Every row gives one point. To make a cloud, some directions were put in groups of two or more. Within a group, all points are equally far from the middle, so they leave a hole (a ring in 2 directions, a hollow ball in 3). The other directions are filled evenly. Then the cloud was stretched, turned, moved and blurred a little. Count the holes, and give their numbers of directions, smallest first.
In the rows, 128 means zero.

Cloud (19 x 3):
[[158 128 100]
 [159 109 117]
 [117 124 186]
 [178 131 134]
 [120 129  99]
 [167 122 114]
 [175 158 135]
 [132 113 201]
 [179 133 168]
 [168 143 189]
 [161 154 104]
 [106 125 128]
 [126 125  95]
 [172 162 153]
 [128 160 151]
 [116 148 141]
 [123 146 176]
 [108 128 125]
 [132  98 191]]
Holes: 1 (3)

Cloud (29 x 4):
[[ 87  89 100 121]
 [ 91 110 181 125]
 [114 141  90 155]
 [142 138  99 124]
 [ 99 159 165  94]
 [115 166 159 143]
 [112  80 110 132]
 [ 95 116 135 172]
 [ 77 164 142 116]
 [ 70  98 117 144]
 [ 96 136  82 105]
 [ 64 119  96 117]
 [115 119 151  75]
 [144 143 109 108]
 [ 86 128 175  98]
 [ 77 126 171 108]
 [ 94 169 156 109]
 [106 155 142 162]
 [131 102 104 153]
 [ 79 158  96 130]
 [141 146 122  94]
 [ 58 139 118 119]
 [ 75 145 160 103]
 [ 98 121 147 171]
 [120  86 137  98]
 [105 141  82 108]
 [103 173 151 130]
 [136  91 114 143]
 [150 126 108 133]]
Holes: 2 (2, 2)

Cloud (54 x 6):
[[153 155 114 107 138 100]
 [121 108 168 112  91 105]
 [156 122 190 149 150  95]
 [138 126 196  87  99 126]
 [153  98 141  99 174 120]
 [ 91 104 129 136  87 122]
 [172  97 158 136 108 124]
 [120 156 103 134 117 150]
 [154 131 150 131 179 100]
 [150 112 102 136 157  86]
 [ 96 131 175 103 119 103]
 [121 106 128  85 148 155]
 [ 69 113 132 147 100 185]
 [147 120 147 153  77  68]
 [144  69 147 154 113 104]
 [100  80 165 138 114 157]
 [150  83 167 142 111 110]
 [146 109 168 163 100 176]
 [150  88 117 123 139 173]
 [116 153 186 111 122  99]
 [172 149 177  91  95 134]
 [118 145  91 135 125 126]
 [153 110 174 123  88 149]
 [132 125 171  96  81 121]
 [117 117 147 119  62 156]
 [158 138 169 127 102  91]
 [140  86 168 171 107 146]
 [160 112 172 163 144  86]
 [138 110 160 109  75 115]
 [130  76 176 154 116 166]
 [123 131 175 114  94  90]
 [144 125 165 170 116  84]
 [145 149 150 125 170  99]
 [141 138 119 164 132 154]
 [ 92 156 158 127 148 144]
 [153 100 137 179 154 127]
 [148 140 141 161  96 119]
 [169  89 158  86 101 144]
 [169  88 153 125 125 167]
 [108  85 178 117 124 140]
 [139 108 186 123  99 124]
 [119  88 145 105 168 128]
 [121 130 195 142 117 122]
 [115 100 143  82 117 126]
 [147  78 180 111 132 133]
 [115 113 146  67 109 131]
 [142 135 101 161 142  82]
 [ 75  88 167 153 130 123]
 [152  86 117 102 149  66]
 [159 126  92 118 129 161]
 [154 117  99 134 150  99]
 [154  97 161 109  86 101]
 [101 131 172 140  92 158]
 [134  78 206 123 149 145]]
Holes: 1 (3)

Cloud (57 x 6):
[[118 145 170 110 162 114]
 [ 90 175 109 139 100  79]
 [143 140 141 150 134 199]
 [146 152 134  92  81 117]
 [120  85 124 141 133 125]
 [102 120  90 138 117 164]
 [ 69 148 109 124 142 118]
 [168 118 135 178 115 128]
 [120 158 144 132 112 111]
 [159 146 117 130 151 121]
 [122 138  93 104 177 111]
 [173 172  99 124 122 144]
 [161 190 150 133 135 133]
 [115 127 135 149 164 150]
 [114 140 147  58 117  78]
 [122 147  78 191 127 157]
 [ 79 170 124  82  66  85]
 [120 108 167 111 132  81]
 [ 79 166 148 167  97  74]
 [120 117  92 141 107  95]
 [113 180 105 153  89 112]
 [110 116  79 184 121 165]
 [139 155 108 160 102 128]
 [189  97 165 125 167 139]
 [147 114 127 131 154 171]
 [102 160 119  83  98  93]
 [145 103 158 108 126 119]
 [ 88 192 102 110 105 134]
 [123 108 129 100 155 149]
 [ 73 126 138  90  90  98]
 [ 83 118 114 136 146  86]
 [182 108 181 113 122 128]
 [128 110 126 116  61  93]
 [157 197  96 139 138 128]
 [142 136 121 129 126 147]
 [105 123 134 104 117  42]
 [164 109 100  83 128 162]
 [131 172  64 117 105 112]
 [129  99 131 140 132 177]
 [123 141 172 128 144 107]
 [110  90 137 133 127 144]
 [142  76 172 152 127 123]
 [ 74 153 137 122  72  97]
 [132 101 133  99  80 125]
 [141 151 142 162  99 186]
 [106 106 151 140 116 110]
 [127 159 105  89  93 144]
 [107 137 154 167 120  83]
 [123 176 165 118 119 130]
 [159 104 142 150 102  97]
 [ 45 101 139 124  90 136]
 [ 95 138 169  99 117  97]
 [146 142 115 115 111 134]
 [112 110 113 141  93 176]
 [112 171 130 131 150 162]
 [126 193 158 117  99 129]
 [125 198 116 161 127 108]]
Holes: 0

Cloud (74 x 8):
[[131 152 139 105  63 110 167 109]
 [142  99 138  97 119 166 105  81]
 [120  86 115 155 102 111 137 140]
 [141 143 145  70  99 166 148 117]
 [112 164 109 158 133  57 149 131]
 [160 113 138  95 133 140 117  86]
 [ 81 135  95 144 184 119 110 146]
 [112  81 123 113 115 115 176 151]
 [ 95 160 150 110 105 158 152 110]
 [ 88 126  87 128 192 153 100  95]
 [108  91 124 155 160  94 111 133]
 [102 134  72 111 174 122 119  82]
 [ 82 149 133 140 168 130 104  71]
 [108 102 106 138 203 178 110 106]
 [137 101 156  95 121 195 123  93]
 [156 103 133  95 128 124 106 169]
 [ 88 164 142  96 122 160 109 114]
 [119 109 155 135 168 186 119 155]
 [173 144 130 101  73 120 159 128]
 [151 103 109 138  92 101 152 105]
 [139 127 125 169 136 139 159 156]
 [171 167 110 145 145 127 136 119]
 [147 183 186 103  87 137 125 145]
 [104 114  83 106 124 126 122 163]
 [127 111 157 105 139 103 108 166]
 [134  90  89 132 202 131 115 137]
 [109 123  90  75 115 107 142  96]
 [146 109 181 130 138 110 140 150]
 [ 67  87  81 128 161 101 135 104]
 [167 107  93 117 112  83 153 143]
 [105 168 104 173 143  75 130 129]
 [ 94 172  94 118  95 128 150  99]
 [ 86 106  74 116 107 126 158 135]
 [149 120  86 131  96 112 169 168]
 [174 111 125 107 112 131 110 153]
 [ 90  90 130 117 109 139 148  78]
 [116 137  98 122 184 162 104  81]
 [136 212 140 112 131 124 106 128]
 [107 107  83 111  95 108 158  74]
 [121 179  97 148 126  98 112 151]
 [ 83  81  72 152 179 101 135 117]
 [109  66  76 110 124 131 165  88]
 [145  83 127  76 141 145 128 162]
 [174 186 169 108 112 156 128 139]
 [127 159 149 153 131 157  97 103]
 [104  44 115 132 155 141 143 115]
 [156 119 144  93 118  96 147 175]
 [146  99  89 138 125  87 122 115]
 [100 157 135 139 141 123 131 176]
 [143 127 139 115 113 127  89 154]
 [ 86 153  95 108 102 136 153 111]
 [103 153 110 179 146  94 143 147]
 [100 173 147  90  90 140 130 113]
 [143 176 132  79  86 136 127 120]
 [111 182 154 155 147 102 123 161]
 [ 72 111 122 116 189 129 103 106]
 [101  94 112  85 147 112 117 150]
 [147 116 190 117 110 123 125 154]
 [ 97 128 134 116 168 171  99 151]
 [131 138 157 104 161 204 125 113]
 [117 132 105 127 126  83 103  91]
 [108 104  93 130 102  70 145 153]
 [ 71 111 109 153 181 120 144 118]
 [103  86 143 121 191 163 118  87]
 [163 100 153 117 175 126 134 159]
 [155 137 177 135 105 146 145 166]
 [100 138 102 129 127 164 100  81]
 [115 147  96 142 143 150 162  80]
 [ 92 111  74 150 182 146 109 131]
 [131 159 120  99 114  75 115 114]
 [ 96 109 118 156 196 116 102 140]
 [100 139  82 163 153  98 163 153]
 [125 165 163  96 173 145 100  95]
 [170 109 133  96 116 104 153 171]]
Holes: 3 (2, 2, 4)

Cloud (84 x 8):
[[111 136 158 121 111 157 105 127]
 [121 172 119 147 159 102 130  97]
 [119 105  93 147 141  83 139 111]
 [ 83 124  91 126 112 183 156 105]
 [ 93 120 134 176  79 142 125 109]
 [137 132 135 140  90  47  78 138]
 [135 119 111 157 118 107  99  75]
 [ 90 108 113 141 120 177 131 115]
 [135 105  87 144 114  68 132 143]
 [152  97  70 114 155  98 131 121]
 [ 57 129 138 109 113 152 143  96]
 [100 120  82 121 162 153 142 129]
 [119 112 140 113  55 164 154 148]
 [124  97 112 137 136 166 152 153]
 [122  84 141  90  66 148 138 180]
 [117 136 115 135 107 117  90  74]
 [129  97 122  85 151 119 152 153]
 [145 109 122 157  66 107 104 103]
 [108  93 136 136  76 107  80 152]
 [130  62 123  84 116 110 115 116]
 [141 145  87 172 147  92 118 108]
 [ 74 137 142 164  79 157 113 123]
 [147 124 101 136 125  45 103 132]
 [134 116 108 129 135 151 172 108]
 [187 126 131 140 116  77  87 141]
 [130 108 130 184  99  79  82 142]
 [147  93 124 125  95 134 161 187]
 [101 141 165 114 114  98 105 139]
 [163 129  91 167 139  79 102 113]
 [145  97  73  92 142 123 127 133]
 [108 153 130 194  85  91  86 134]
 [ 76 157 124 152  60 144 146 168]
 [ 92 114 128 145 125  86  88 111]
 [101 125 118 128 124  97  95  66]
 [179  70  97 125  93 113 128 177]
 [138  85 123 105  48 137 127 167]
 [151  74  86  75 138 129 136 120]
 [125 130 116 164 134 109  75 116]
 [106 167 103 156 122  91 111  62]
 [ 71 142 105 122  80 113 117 119]
 [156 121 123 117  75 128 143 176]
 [123 136 114 160  78  68  92 162]
 [132 154 147 119 151  86 117  86]
 [132  66 112 130  63 106 134 135]
 [147 120 136 103 101 125 105  86]
 [140 148 108 117 124  56  94 115]
 [152 113 119  93 133 101 161 100]
 [133 126  95 105 149 150 176 129]
 [ 71 147 142  91 102 147 147  99]
 [127 147 129 102 120 118 153  79]
 [ 97 105  98 123 159 163 142 107]
 [ 88 157 126 153  52 149 158 151]
 [ 86 109 113  88 128 154 170 147]
 [125 132  86 110  98  82 128 129]
 [ 66  95 114 125 101 147 149 131]
 [124  73 148 104  65 153 153 154]
 [128  96 145 152  61  85  89 117]
 [111  69 103 118  75 120 136 140]
 [ 80 168 140 174  83 140 106 120]
 [163 108 143 145  59  90 105 119]
 [144 105  76 157 105 125 147 119]
 [111 112  93 137 136 169 151 154]
 [131  98 106 113  81 150 113 118]
 [108 150 104 153 159 126 107 125]
 [155 118 121 122 151  49  80 103]
 [136 136 151 110  91 136  96 121]
 [128 107 119  77  82 115 152 148]
 [102  84 107 127  87 119 112 169]
 [158 139 142 115 122  95  96  81]
 [163 102 123 114 132  93 101  72]
 [150  72 100  85 121 104 141 103]
 [112 146 108 150  89  62 117  88]
 [186 109 104 130  85  99 130 151]
 [117 110 103 166 118  78 132 146]
 [114 107 160 150 107 101 133 128]
 [131  94 107  74 107 125 134  95]
 [ 96 182 131 156  93 142 131 105]
 [126 107 106 165 142 134 132 110]
 [123 123 114 170 126 128 128 165]
 [ 73 155  97 119 119 120 110 110]
 [153  90 114 133  51  85 136 141]
 [ 97 101 113  90 159 157 160 124]
 [109 158 138 155  93  84 143 144]
 [113 121 137 132 138 160 118 150]]
Holes: 3 (2, 2, 4)

Cloud (106 x 9):
[[176 158 119 119 131 113 137  72  91]
 [122 120 133 136 142  95 155  92 100]
 [115 118 120  91  79 135 108 173  64]
 [111 143 101 119 122 107 180  94 111]
 [ 94 188 147 155 171  89 147 105 158]
 [170 164 152 144  99 146 131 144 150]
 [ 93 108 144  64 113  96 145 138 170]
 [ 92 124 126 126  88 133 152 111 129]
 [ 93 142 136  82 150  85 110  91  88]
 [118  91 108  96  81 130 130 166 109]
 [153 127 121 140 140 129 113  94  63]
 [113 141 157  62 106 131 102 124 122]
 [ 87  93 140 159 149 132 118 122 141]
 [ 98 132  99 152 178 101 152 161 125]
 [138 129 165 108 138  86  67 123  60]
 [111 121  87 122 114 121 100 148 151]
 [115 177 136 113 133 154 144 113  90]
 [165 122 173  46  99 115 110  73 148]
 [117 148 161 144 103 134  71  79 118]
 [140 115 113 122  72 154 143 161 107]
 [123 107 118 164 142 138 130 121 112]
 [147 116 168  48  74 132 102 104 135]
 [127 147 149 111 147 147 152 132 145]
 [118 126  97  99  83 148 123 119 187]
 [116 102 151  78 120 106  55 116 134]
 [ 92 156 168  93  96 125 126 115 198]
 [ 94 160 153 117 140 132 141 127 129]
 [136 121 156 164 137 164 156 127 120]
 [100 129 102 143 165  75 136  72 121]
 [136 189 178 142 144 102 121 124 178]
 [112 110 140 132 106  98  85 169  57]
 [ 92 138 153 108  81 169 168 118 145]
 [100 121  82 138 106 137 155 155 129]
 [109 156 199 117 122 106  89 109 127]
 [110 150 149 118 145  39 137 136 115]
 [134 171  74 148 108 170 170  64 153]
 [180 150 142 169 134 121 127  98 128]
 [140 127 138 129 119 153  93  70  76]
 [155 180 123  82  96 131 134  84 145]
 [ 97  90 107 123 120 112 137 123 101]
 [122 165 152 106 144 140 132 161 145]
 [145 151 143  80 137 107 122 132 136]
 [ 94 156 133 152 182 113 127 148 107]
 [133 148 175 125 108 150  90 154 102]
 [ 74  92 131  55  97  99 113 138 163]
 [ 92 126 121 132 117 123 153 161  86]
 [ 94 143 140  57 127 131 117 105 130]
 [102 137 141 141 113 119 168 154 187]
 [112 140 113 116  89 126 102  84 155]
 [ 94 101 160  95 126  66 115 155 157]
 [110 164 111 175 105 151 188 140 115]
 [100 176 143 154  99  82 139  91 145]
 [151 153 115 191 175 113 154 126 125]
 [ 70 117 110 117 129 167 147 124 169]
 [ 79 105  73 128 122 125 129 124 158]
 [118 138 172 125 155 129 105 142  59]
 [ 90 146 126 168 124 101 160 102 182]
 [109 140 160  93 150  95  98 149 116]
 [103 183 152 114  92 128 169  95 122]
 [106 119 129 163 153 117 128 110  63]
 [ 83 169 118 195 162  99 160 141 127]
 [137 170 204 119 125 114 128  79 112]
 [148 126 153 181  95 143 140  80 122]
 [119 180 147 101 140  95 119 110 170]
 [150 138 186  90 108 129 108 143  87]
 [147 146 119 154 112 130 117  68 128]
 [144 103 149  84 140 125 102  79 138]
 [152 141 152 103 119 166 116  91  85]
 [132 169 189 130 126 123 106 129 166]
 [ 78 133 121 128 164  92 138 144 127]
 [106 101 146 159 125 114  80 153 163]
 [143 140 116 176 148 153 126 121  68]
 [145 143  81  82 123 131 111 109 123]
 [114 157 181 117 115 141 161 144 160]
 [ 90 110 116 171 157  89 129 118 136]
 [134  90 150 108  75 154 168 173 139]
 [ 75  96 161 120 121  97 120 130 144]
 [147 129 125 124 133 121 113  66 169]
 [111 200 134 178 166  91 164 117  92]
 [182 153 159 172 138 107 110 109  99]
 [103 170 138  99 122 126 117 149  97]
 [128 136 176 109 164  44 105 152 138]
 [112  87 121 114  93  96  82  81  83]
 [113  84 104 142 139 116 113 127 155]
 [131 110  91 105  80 170 123 116 132]
 [138 161 111 163 102 194 188  95 110]
 [108 129 153  86 148  70 142  96 147]
 [127 130  86 154 108 133 153 109 135]
 [ 87 152 183 106 112 123  94 119 134]
 [125 157 185 155 164 128 120 147  91]
 [164 126 124 128 118  83 109  70 122]
 [114 167 137 103 141 138 134 169 119]
 [ 85  88 113  84 103 144 142 132  82]
 [133  97  88 107  97 120 152 100 154]
 [151  99 125 136  85 163 140 130 123]
 [ 79 153 132 188 145 106 143 181 168]
 [127 116 124 122 140 163 141 142  63]
 [ 98 124 151 152 102 122 148 115 135]
 [121 163 134 117 140 129  91  67 120]
 [ 78 143 113 146 123  99 147 130 106]
 [112 128 105 144 108  75 121  87 137]
 [101  62 119 107 103 128  99 113 146]
 [114 181 117 189 181 108 160 135 100]
 [154 174 138 109 136 118 156 131  64]
 [183 135 174 148 121 177 139 105 150]
 [126 100 109  94 115 158 137  77 120]]
Holes: 1 (3)
